Each row is a point. Each table stands for the endless flat space through its points: a line for two points, a plane for three, and so on. The two share one point or none. Which?

First:
-0.12; 0.44; 0.36; 0.14
-0.52; -0.01; 0.16; 0.14
0.09; 0.47; 0.45; 0.08
Second:
-0.12; 0.12; 0.13; 0.19
-0.22; 0.11; 0.18; 0.14
They share: no point

First (2 x 8):
-0.11; 0.13; 0.29; -0.36; -0.24; 0.02; 0.31; 0.18
-0.06; 0.17; 0.25; -0.42; -0.32; 0.07; 0.35; 0.14
Second:
-0.24; -0.07; 0.27; -0.18; -0.04; 0.17; 0.21; 0.40
-0.16; 0.10; 0.56; -0.70; 0.07; 0.48; 0.05; 0.07
-0.05; -0.09; 0.37; -0.14; -0.01; 0.14; 0.38; 0.39
-0.02; 0.00; 0.25; 0.04; -0.23; -0.30; 0.54; 0.38
They share: -0.16; 0.09; 0.33; -0.30; -0.16; -0.03; 0.27; 0.22

First, 4 rows:
0.10; -0.36; 0.09; 0.36; -0.04; -0.08; -0.08; 0.13; -0.12; -0.11; -0.51; -0.14
-0.08; -0.38; -0.38; -0.16; -0.16; -0.37; 0.27; 0.07; -0.05; -0.24; -0.45; -0.24
0.39; 0.08; 0.00; 0.05; 0.15; -0.39; -0.62; -0.02; -0.23; -0.12; 0.02; 0.09
0.04; -0.14; -0.50; -0.40; -0.07; -0.58; 0.03; -0.02; -0.11; -0.27; -0.15; -0.12
Second:
-0.16; -0.13; 0.11; 0.29; 0.26; -0.25; -0.13; 0.12; -0.34; -0.31; -0.66; -0.27
0.03; -0.04; -0.14; 0.33; -0.16; 0.06; -0.18; -0.01; -0.10; -0.16; -0.01; -0.12
0.34; -0.60; -0.32; 0.14; -0.08; -0.40; 0.04; 0.29; -0.26; -0.11; -0.10; 0.32
-0.30; -0.21; -0.06; 0.26; 0.16; -0.08; -0.14; -0.12; -0.68; -0.28; -0.38; 0.12
-0.14; -0.39; -0.16; 0.12; 0.04; -0.10; -0.16; -0.22; -0.68; -0.16; -0.18; 0.30
They share: no point

First (2 x 18):
-0.22; 0.55; -0.18; 0.43; -0.39; -0.05; -0.21; 0.08; -0.16; -0.21; -0.34; 0.14; 0.32; 0.08; -0.38; 0.00; -0.03; -0.40
-0.07; 0.10; 0.07; 0.28; -0.04; -0.30; 0.24; 0.03; -0.51; -0.21; -0.04; 0.54; -0.13; 0.33; -0.38; -0.40; -0.23; 0.05
Second (4 x 18):
-0.08; 0.14; 0.16; 0.55; -0.27; 0.06; 0.03; 0.36; -0.05; -0.39; -0.39; 0.61; -0.15; 0.30; -0.34; 0.04; -0.15; 0.11
-0.30; 0.31; 0.05; 0.48; -0.64; 0.12; -0.16; 0.36; -0.05; -0.62; -0.01; 0.57; 0.31; 0.07; -0.35; -0.16; -0.29; -0.11
-0.20; 0.31; -0.20; 0.53; -0.38; -0.43; 0.21; -0.09; -0.26; 0.01; -0.40; 0.17; 0.30; -0.08; -0.38; -0.30; 0.52; 0.00
-0.36; 0.43; -0.20; 0.45; -0.66; -0.23; -0.03; 0.03; -0.22; -0.31; -0.04; 0.25; 0.58; -0.16; -0.38; -0.38; 0.16; -0.20
They share: -0.16; 0.37; -0.08; 0.37; -0.25; -0.15; -0.03; 0.06; -0.30; -0.21; -0.22; 0.30; 0.14; 0.18; -0.38; -0.16; -0.11; -0.22

First:
-0.08; 0.42; 0.21; 0.01; 0.15; 0.24; -0.25; 0.21; 0.10; 0.00; 0.41; -0.47; 0.32; 0.34; 0.15; 0.32; -0.22; 0.67; 0.46; -0.13; 0.15; -0.36; 0.30; -0.20
-0.02; 0.45; 0.01; -0.31; 0.29; 0.29; -0.15; -0.01; -0.03; 0.06; 0.53; -0.47; 0.34; 0.49; 0.17; 0.45; -0.20; 0.53; 0.37; -0.10; 0.00; -0.31; 0.07; -0.02
0.54; 0.19; -0.21; -0.41; 0.07; 0.05; 0.57; -0.09; -0.07; 0.42; 0.25; 0.03; -0.14; -0.27; -0.39; 0.31; 0.90; -0.13; 0.09; -0.08; -0.58; 0.21; 0.93; -0.44
0.22; 0.45; 0.06; -0.40; 0.50; 0.20; 0.13; 0.01; -0.40; 0.12; 0.47; -0.36; 0.16; 0.06; -0.17; 0.23; 0.27; 0.28; 0.00; -0.38; -0.40; -0.16; 0.35; 0.05
0.34; 0.59; 0.02; -0.28; 0.50; 0.34; 0.17; -0.19; -0.30; 0.16; 0.47; -0.56; -0.04; 0.00; -0.05; 0.33; 0.11; 0.44; 0.18; -0.24; -0.30; -0.18; 0.45; -0.11
Second:
0.10; 0.08; 0.10; -0.08; 0.29; 0.04; 0.08; 0.47; -0.16; 0.32; 0.31; -0.07; 0.35; 0.45; -0.11; 0.14; 0.10; 0.30; 0.31; -0.05; -0.11; -0.45; 0.40; -0.13
-0.07; 0.22; -0.03; -0.26; 0.06; -0.08; -0.09; 0.45; -0.14; 0.06; 0.22; -0.15; 0.26; 0.27; -0.19; 0.32; 0.03; 0.45; 0.32; -0.13; -0.25; -0.19; 0.37; -0.17
-0.06; 0.30; 0.21; -0.22; 0.10; 0.13; -0.13; 0.21; 0.05; -0.01; 0.44; -0.21; 0.43; 0.16; -0.05; 0.23; 0.29; 0.30; 0.14; -0.34; -0.08; -0.12; 0.36; -0.10
They share: -0.03; 0.24; 0.14; -0.20; 0.13; 0.07; -0.08; 0.31; -0.03; 0.07; 0.37; -0.17; 0.38; 0.24; -0.09; 0.23; 0.20; 0.33; 0.21; -0.24; -0.12; -0.20; 0.37; -0.12

First (4 x 24):
0.64; -0.12; -0.16; -0.35; 0.24; 0.28; 0.02; -0.42; 0.42; 0.41; -0.08; 0.15; -0.10; -0.18; 0.07; 0.51; -0.15; 0.11; -0.16; 0.40; -0.30; 0.28; 0.19; 0.21
0.40; 0.15; 0.38; -0.04; 0.11; -0.07; 0.18; 0.00; -0.08; 0.59; -0.12; 0.71; 0.10; 0.22; 0.33; 0.15; -0.20; 0.05; -0.37; 0.07; 0.20; 0.13; -0.04; 0.37
0.40; 0.24; 0.38; -0.05; 0.12; -0.14; 0.32; 0.00; -0.06; 0.71; -0.02; 0.75; 0.02; 0.06; 0.19; 0.03; -0.15; 0.11; -0.28; 0.16; 0.30; 0.10; -0.05; 0.33
0.46; -0.29; -0.32; -0.30; 0.29; 0.35; -0.32; -0.32; 0.44; 0.11; -0.24; 0.01; 0.06; 0.14; 0.33; 0.71; -0.20; -0.01; -0.29; 0.29; -0.46; 0.35; 0.16; 0.19
Second, 5 rows:
0.02; 0.06; -0.28; -0.07; 0.18; 0.18; -0.22; 0.07; 0.37; 0.28; -0.24; 0.28; -0.02; 0.20; 0.44; 0.26; 0.08; -0.07; -0.33; 0.26; 0.12; 0.29; -0.04; 0.03
0.28; 0.46; -0.47; 0.03; 0.58; 0.38; -0.08; -0.07; -0.18; 0.60; -0.49; 0.40; -0.18; 0.24; 0.82; 0.51; -0.28; -0.19; -0.24; 0.49; -0.47; 0.28; 0.00; 0.21
0.24; 0.07; -0.51; -0.21; 0.41; -0.08; 0.05; -0.31; 0.13; 0.22; 0.08; 0.20; -0.04; 0.15; 0.30; 0.52; -0.33; -0.12; -0.25; 0.42; -0.29; 0.22; -0.30; 0.28
0.36; -0.01; -0.31; -0.28; 0.39; -0.32; 0.14; -0.29; 0.21; 0.15; 0.29; 0.32; 0.04; -0.03; 0.02; 0.47; -0.45; -0.04; -0.20; 0.54; -0.32; 0.11; -0.30; 0.39
0.46; 0.45; -0.09; 0.02; 0.55; 0.14; 0.00; 0.11; -0.09; 0.61; -0.41; 0.68; -0.06; -0.01; 0.56; 0.35; -0.37; -0.04; -0.22; 0.68; -0.46; 0.15; 0.16; 0.31
They share: no point

First (4 x 24):
0.07; 0.31; 0.07; -0.32; -0.29; 0.07; -0.03; -0.34; -0.30; -0.31; 0.12; 0.17; 0.19; -0.01; -0.13; 0.18; -0.43; -0.03; 0.01; -0.07; -0.10; 0.47; -0.17; -0.21
-0.21; 0.13; 0.17; -0.02; -0.33; 0.01; -0.05; -0.34; -0.36; -0.37; -0.22; 0.17; 0.19; -0.07; -0.19; 0.16; -0.33; -0.05; -0.17; -0.07; -0.22; 0.21; 0.03; -0.29
-0.10; 0.18; 0.40; -0.04; -0.24; -0.17; -0.70; 0.27; -0.49; 0.04; -0.59; 0.31; 0.61; 0.09; 0.31; -0.02; -0.39; -0.21; -0.09; -0.17; -0.16; 0.23; -0.27; 0.11
-0.23; 0.19; 0.13; -0.11; -0.56; 0.16; 0.18; -0.58; -0.42; -0.61; -0.09; 0.23; 0.01; -0.16; -0.43; 0.27; -0.25; 0.03; -0.20; -0.10; -0.37; 0.26; 0.10; -0.36
Second, 3 rows:
-0.19; 0.33; 0.26; 0.04; 0.05; 0.02; -0.25; -0.39; -0.17; -0.54; -0.23; -0.02; 0.30; -0.11; -0.15; 0.40; -0.26; -0.22; 0.12; 0.04; -0.48; 0.24; 0.22; -0.43
-0.31; 0.09; 0.29; -0.23; -0.43; -0.28; 0.05; -0.12; -0.23; -0.51; -0.08; 0.37; 0.27; -0.35; -0.12; -0.05; -0.14; -0.34; -0.36; -0.17; -0.09; 0.45; -0.20; -0.43
-0.26; 0.26; 0.28; -0.12; -0.19; -0.15; -0.11; -0.26; -0.15; -0.58; -0.11; 0.18; 0.28; -0.28; -0.13; 0.17; -0.17; -0.35; -0.10; -0.05; -0.31; 0.39; -0.01; -0.50
They share: no point

First (5 x 24):
-0.40; -0.07; 0.55; -0.25; -0.03; -0.03; -0.04; -0.37; -0.06; 0.10; 0.15; -0.28; 0.51; -0.12; 0.19; 0.12; -0.38; 0.48; -0.11; 0.04; 0.11; -0.58; 0.32; -0.12
0.25; 0.27; 0.32; 0.37; 0.14; -0.12; -0.06; 0.11; 0.27; 0.72; 0.59; 0.02; 0.07; 0.32; 0.56; -0.09; 0.68; -0.03; 0.49; -0.24; -0.60; 0.07; 0.08; 0.46
-0.57; 0.30; -0.19; 0.35; -0.17; -0.44; -0.51; -0.86; -0.71; -0.12; 0.26; -0.33; 0.34; 0.53; -0.01; 0.12; -0.25; -0.10; -0.01; 0.17; 0.39; -0.75; 0.05; -0.39
0.18; 0.18; -0.13; 0.69; -0.08; -0.37; -0.07; -0.16; -0.08; 0.67; 0.29; -0.28; 0.06; 0.68; 0.34; -0.23; 0.51; -0.24; 0.54; -0.18; -0.38; 0.07; 0.16; 0.21
-0.01; -0.04; 0.24; 0.08; -0.46; -0.39; -0.24; -0.20; -0.07; 0.26; 0.09; -0.08; 0.71; 0.19; 0.23; 0.04; -0.30; 0.03; 0.45; -0.46; 0.05; -0.43; 0.41; -0.15
Second:
-0.58; -0.11; 0.30; 0.42; 0.23; -0.47; -0.55; -0.44; -0.30; 0.54; 0.47; 0.08; -0.01; 0.00; 0.34; -0.11; 0.40; -0.29; 0.49; -0.81; -0.12; -0.16; 0.31; -0.29
-0.33; -0.06; 0.08; 0.55; 0.10; -0.43; -0.43; -0.80; 0.20; 0.76; -0.01; -0.18; 0.52; 0.56; 0.08; -0.14; 0.08; 0.07; 0.63; -0.30; -0.34; -0.13; -0.19; 0.02
0.11; 0.30; 0.06; 0.15; -0.10; -0.23; 0.04; -0.31; -0.06; 0.39; 0.21; -0.31; 0.47; 0.63; 0.34; -0.04; 0.00; 0.17; 0.22; 0.22; -0.11; -0.37; 0.07; 0.21
-0.38; -0.13; 0.24; 0.52; -0.09; -0.17; -0.38; -0.23; -0.14; 0.27; 0.31; -0.15; -0.08; -0.15; 0.08; -0.07; 0.20; -0.15; 0.30; -0.45; -0.15; -0.06; 0.39; -0.18
-0.16; 0.04; 0.02; 0.49; 0.03; -0.42; -0.29; -0.79; 0.25; 0.76; -0.06; -0.28; 0.69; 0.78; 0.10; -0.10; 0.02; 0.19; 0.57; -0.07; -0.36; -0.21; -0.28; 0.14
They share: -0.10; 0.13; 0.14; 0.29; -0.07; -0.25; -0.14; -0.29; -0.12; 0.37; 0.28; -0.23; 0.27; 0.35; 0.27; -0.04; 0.12; 0.03; 0.26; -0.09; -0.13; -0.27; 0.19; 0.04

First, 3 rows:
0.24; 0.05; 0.01; 0.00; -0.16; 0.11; -0.15; 0.21; 0.04; 0.04; 0.38; 0.45; -0.16; 0.21; 0.56; -0.14; -0.14; -0.03; 0.25; 0.07; -0.26; -0.15; 0.12; 0.34
0.40; 0.29; -0.11; 0.00; -0.24; 0.15; 0.21; 0.41; 0.44; 0.44; 0.14; 0.13; -0.48; -0.31; 0.16; -0.70; -0.62; 0.13; 0.57; 0.43; -0.42; 0.13; -0.56; -0.02
0.62; -0.01; 0.28; 0.12; 0.16; 0.34; -0.24; 0.46; 0.12; 0.06; 0.20; 0.41; -0.56; -0.26; 0.12; -0.48; -0.38; -0.25; 0.11; 0.16; -0.16; 0.32; -0.31; -0.11
Second (4 x 24):
0.32; 0.53; -0.19; 0.13; -0.58; 0.42; -0.17; 0.26; 0.23; -0.11; 0.19; 0.29; -0.40; -0.31; 0.73; -0.42; -0.14; -0.45; 0.70; 0.22; -0.56; -0.08; -0.24; -0.22
0.50; -0.16; 0.08; 0.06; 0.17; 0.07; 0.05; 0.40; 0.17; 0.32; 0.43; 0.40; -0.43; 0.08; 0.21; -0.44; -0.50; 0.31; -0.04; 0.18; -0.02; 0.26; -0.07; 0.61
0.35; 0.01; 0.31; -0.02; 0.16; -0.03; 0.24; 0.56; 0.29; -0.05; 0.17; 0.61; -0.22; -0.01; 0.10; -0.56; -0.55; 0.09; 0.33; 0.42; -0.16; -0.07; -0.06; 0.24
0.35; 0.19; 0.34; -0.05; -0.05; -0.06; 0.06; 0.62; 0.47; -0.08; 0.26; 0.49; -0.07; -0.22; 0.25; -0.26; -0.31; -0.15; 0.51; 0.30; -0.34; -0.19; -0.24; 0.09
They share: no point

First:
-0.09; -0.16; -0.03; 0.42; -0.27; 0.08; 0.36; 0.30; -0.05; 0.39; -0.07; -0.12; 0.01; 0.15; 0.12; 0.44; 0.11; 0.12; 0.12; 0.01; -0.10; 0.06; -0.04; -0.19
-0.02; 0.09; 0.24; -0.20; -0.70; -0.48; 0.12; -0.04; 0.17; 0.53; -0.06; -0.10; -0.09; 0.10; -0.22; -0.10; 0.29; 0.45; 0.09; 0.37; -0.01; 0.00; -0.52; -0.41
0.25; -0.28; 0.01; 0.10; -0.30; 0.07; 0.32; 0.20; 0.12; 0.70; -0.03; -0.10; 0.09; 0.07; 0.23; 0.42; 0.13; 0.31; 0.12; 0.22; -0.16; 0.31; -0.15; -0.13
-0.23; 0.16; -0.67; 0.34; 0.10; 0.11; 0.28; 0.08; 0.40; 0.18; 0.21; 0.02; 0.21; -0.53; -0.01; 0.22; 0.81; 0.35; -0.12; -0.38; -0.40; -0.13; -0.23; -0.09
0.16; -0.25; 0.09; 0.13; -0.38; 0.00; 0.29; 0.20; 0.05; 0.63; -0.09; -0.10; 0.02; 0.16; 0.16; 0.37; 0.07; 0.27; 0.13; 0.23; -0.10; 0.24; -0.16; -0.21
Second:
-0.18; 0.03; 0.32; 0.65; -0.95; 0.00; 0.56; 0.75; 0.20; 0.07; -0.56; -0.29; -0.39; -0.22; -0.40; 0.55; 0.60; 0.09; -0.37; 0.09; 0.41; -0.40; -0.69; 0.07
-0.08; 0.09; -0.27; 0.93; -0.59; 0.38; -0.24; 0.60; 0.47; -0.02; -0.35; -0.22; -0.82; -0.03; -0.56; 0.62; 0.46; 0.23; -0.30; -0.01; 0.51; 0.19; -0.45; -0.18
-0.13; -0.17; -0.16; 0.84; -1.02; 0.02; 0.18; 0.61; 0.51; -0.05; -0.48; -0.06; -0.40; -0.19; -0.50; 0.49; 0.45; -0.21; -0.29; 0.16; 0.54; -0.12; -0.65; -0.17
-0.13; 0.15; -0.41; 0.27; 0.08; -0.04; 0.14; -0.08; 0.20; 0.20; 0.24; -0.01; 0.12; 0.19; 0.03; 0.01; 0.22; 0.38; 0.13; -0.15; -0.30; -0.02; -0.30; -0.61
-0.20; 0.15; 0.26; -0.12; -0.09; -0.40; 0.86; -0.01; -0.18; 0.43; 0.09; -0.07; 0.56; -0.03; 0.27; 0.00; 0.43; 0.34; 0.16; -0.08; -0.51; -0.57; -0.36; -0.28
-0.16; -0.23; 0.05; 0.66; -1.17; -0.04; 0.45; 0.64; 0.45; 0.01; -0.66; -0.06; -0.40; -0.37; -0.35; 0.55; 0.45; -0.36; -0.11; 0.31; 0.54; -0.18; -0.53; 0.01
-0.03; -0.64; -0.23; 0.18; -0.34; -0.55; 0.15; -0.37; 0.13; 0.34; 0.11; 0.73; 0.50; -0.50; 0.40; 0.51; 0.56; -0.71; 0.77; 0.06; -0.27; -0.19; 0.29; 0.02
They share: no point

First:
0.03; -0.06; -0.66; -0.01; -0.70; -0.43; 0.55; 0.27; 0.49; -0.17; 0.56; -0.06; -0.67; -0.08; -0.32; -0.14; -0.18; 0.08; 0.51; 0.55; 0.12; 0.16; -0.51; -0.87
0.25; 0.21; -0.49; 0.06; -0.08; -0.04; -0.05; 0.39; 0.09; -0.11; 0.32; -0.21; -0.48; 0.47; -0.34; -0.13; 0.40; 0.05; 0.21; 0.05; 0.72; -0.24; 0.15; 0.08
-0.11; -0.62; 0.06; 0.79; -0.26; -0.29; -0.03; -0.01; -0.49; -0.39; 0.18; -0.38; 0.13; -0.30; 0.62; 0.48; 0.66; 0.02; -0.41; 0.63; -0.18; -0.44; -0.11; -0.27
-0.25; -0.17; -0.37; 0.20; -0.30; -0.29; 0.30; 0.32; 0.10; -0.15; 0.45; -0.29; -0.34; 0.04; -0.18; 0.04; 0.19; 0.08; -0.08; 0.28; 0.12; -0.15; -0.32; -0.70
-0.49; -0.02; -0.37; 0.07; -0.16; -0.26; 0.28; 0.38; -0.22; -0.16; 0.54; -0.37; -0.16; -0.03; -0.16; -0.15; 0.17; 0.11; -0.28; 0.27; 0.06; -0.41; -0.41; -0.67
-0.12; 0.42; -0.65; -0.35; -0.14; -0.17; 0.29; 0.58; 0.25; 0.01; 0.55; -0.13; -0.62; 0.42; -0.67; -0.44; 0.01; 0.08; 0.18; -0.03; 0.65; -0.15; -0.29; -0.37
Second:
-0.38; -0.62; 0.18; -0.14; -0.25; 0.35; 0.33; 0.39; -0.49; -0.28; 0.16; -0.17; -0.72; 0.13; 0.16; -0.55; 0.53; 0.01; -0.01; 0.29; -0.12; -0.06; -0.70; -0.28
-0.06; -0.14; -0.12; 0.03; -0.34; -0.12; 0.24; 0.48; -0.33; -0.20; 0.25; -0.27; -0.40; 0.00; -0.13; -0.15; 0.25; -0.07; 0.09; 0.29; 0.26; -0.16; -0.32; -0.19
0.16; -0.24; -0.25; 0.07; -0.09; -0.07; 0.04; 0.18; -0.12; 0.06; 0.57; -0.07; -0.42; 0.33; -0.09; 0.01; 0.35; -0.08; -0.13; 0.19; 0.08; -0.45; -0.34; -0.20
0.40; 0.42; -0.63; 0.40; -0.22; -0.68; 0.01; 0.31; 0.08; 0.02; 0.42; -0.01; -0.20; 0.14; -0.64; 0.59; -0.09; -0.06; -0.03; 0.17; 0.38; -0.93; -0.04; -0.41
0.50; -0.01; -0.30; 0.24; -0.33; -0.42; 0.10; 0.37; -0.23; 0.10; 0.51; -0.13; -0.30; 0.11; -0.47; 0.44; 0.00; -0.25; 0.05; 0.21; 0.19; -0.61; -0.17; -0.23
0.20; -0.28; -0.31; 0.35; -0.39; -0.13; 0.48; 0.34; -0.30; -0.46; 0.37; -0.23; -0.54; 0.03; 0.03; 0.09; 0.39; 0.18; 0.07; 0.39; 0.44; 0.21; 0.18; -0.14
They share: -0.04; 0.03; -0.35; 0.10; -0.18; -0.21; 0.12; 0.33; -0.08; -0.16; 0.37; -0.19; -0.32; 0.14; -0.11; -0.08; 0.30; 0.04; -0.03; 0.25; 0.37; -0.28; -0.19; -0.20
